Each wall is flat, endless, passes through zero and stands at right angles to its row. A trip goes straight from one point to another. Which walls does it cross, in order?
(in the rows, 100 means zero)

Walls:
(1): 93; 35; 132
(2): 50; 49; 89
(3): 88; 125; 159
Trips:
74; 71; 30 to 43; 61; 160 -> 1, 3
47; 134; 108 to 38; 71; 127 -> 1
127; 106; 105 to 23; 133; 145 -> 2
138; 90; 67 to 151; 41; 66 -> 1, 2
34; 59; 145 to 108; 121; 32 -> 3, 1, 2
167; 58; 80 to 134; 127; 51 -> 1
126; 117; 111 to 94; 90; 18 -> 3, 2
115; 99; 133 to 50; 96; 107 -> 2

Walls:
(1): 90; 108; 123; 82; 133; 132; 130; 74
(2): 137; 74; 118; 90; 140; 166; 66; 25
(3): 101; 115; 114; 125; 106; 91; 120; 163
(4): 98; 94; 103; 34; 48; 85; 88; 121
Trips:
136; 75; 102; 125; 66; 164; 33; 137 to 59; 83; 30; 139; 109; 77; 84; 65 -> 3, 4, 2
107; 144; 40; 118; 43; 88; 151; 93 to 126; 92; 94; 64; 144; 118; 71; 104 -> 3, 2, 1
86; 82; 92; 66; 109; 142; 5; 65 to 62; 96; 114; 62; 72; 153; 92; 99 -> none
55; 101; 136; 57; 137; 83; 113; 145 to 66; 104; 135; 31; 92; 91; 109; 44 -> 3, 2

Walls:
(1): 155; 108; 120; 68; 118; 60; 88; 108; 97; 84; 77; 132
(2): 66; 116; 70; 68; 94; 159; 89; 109; 144; 118; 48; 68
(3): 96; 86; 88; 133; 50; 118; 94; 57; 105; 65; 77; 65
(4): 95; 143; 148; 141; 142; 63; 118; 84; 54; 93; 44; 84
(5): 75; 145; 132; 195; 95; 136; 70; 80; 73; 137; 84; 136
Trips:
95; 84; 86; 65; 130; 101; 116; 118; 120; 76; 77; 123 to 92; 84; 110; 64; 58; 63; 104; 55; 109; 128; 114; 53 -> 3, 1
76; 83; 67; 150; 108; 85; 111; 74; 90; 128; 96; 119 to 123; 95; 92; 88; 93; 46; 98; 84; 113; 102; 90; 115 -> 1, 5, 3
123; 148; 86; 134; 117; 79; 106; 70; 113; 113; 43; 108 to 140; 85; 109; 79; 98; 115; 152; 88; 58; 99; 72; 98 -> 2, 5

Walls:
(1): 89; 96; 120; 93; 5; 88; 84; 90; 125; 147; 76; 84; 94; 91; 70; 86; 85; 83; 124; 153
(2): 72; 115; 100; 82; 115; 92; 82; 155; 124; 54; 73; 92; 93; 94; 81; 130; 84; 142; 164; 55
(3): 86; 115; 97; 57; 80; 106; 110; 81; 95; 84; 157; 53; 119; 129; 66; 90; 98; 33; 96; 83
(4): 56; 53; 106; 135; 130; 86; 101; 86; 80; 99; 138; 61; 109; 102; 112; 169; 123; 102; 84; 125
(5): 115; 101; 63; 129; 119; 123; 87; 107; 138; 128; 108; 126; 76; 115; 55; 54; 114; 134; 97; 111
(6): 138; 114; 105; 124; 90; 84; 98; 133; 31; 65; 121; 76; 113; 115; 86; 128; 98; 137; 90; 177
(7): 66; 100; 157; 106; 131; 106; 109; 91; 113; 59; 91; 123; 96; 97; 39; 19; 81; 103; 99; 99
Trips:
120; 90; 86; 118; 151; 112; 67; 99; 87; 91; 37; 116; 106; 104; 83; 42; 110; 145; 93; 89 to 104; 99; 83; 24; 64; 45; 62; 103; 105; 142; 58; 151; 75; 41; 90; 80; 86; 56; 118; 59 -> 1, 5, 7
121; 139; 102; 80; 107; 120; 93; 110; 109; 114; 48; 82; 71; 74; 52; 86; 67; 127; 115; 93 to 128; 76; 135; 100; 118; 89; 82; 93; 79; 56; 81; 65; 82; 116; 105; 130; 109; 116; 113; 93 -> 6, 5, 1, 4, 7
97; 97; 132; 69; 113; 114; 108; 43; 83; 124; 158; 100; 113; 129; 96; 118; 143; 95; 106; 65 to 118; 113; 88; 120; 135; 120; 57; 94; 126; 90; 108; 108; 172; 136; 89; 62; 88; 142; 70; 72 -> 7, 5, 4, 2, 3
73; 117; 135; 86; 82; 116; 133; 112; 94; 140; 90; 93; 143; 122; 32; 134; 92; 103; 105; 99 to 103; 172; 102; 113; 55; 117; 91; 69; 93; 132; 77; 74; 181; 117; 118; 54; 108; 103; 137; 91 -> 4, 2, 6, 7
142; 97; 83; 27; 113; 146; 68; 117; 122; 95; 84; 160; 125; 130; 117; 117; 74; 128; 33; 88 to 75; 64; 117; 105; 89; 75; 115; 85; 73; 42; 90; 117; 147; 80; 110; 126; 110; 94; 94; 70 -> 2, 5, 4, 7, 6, 3
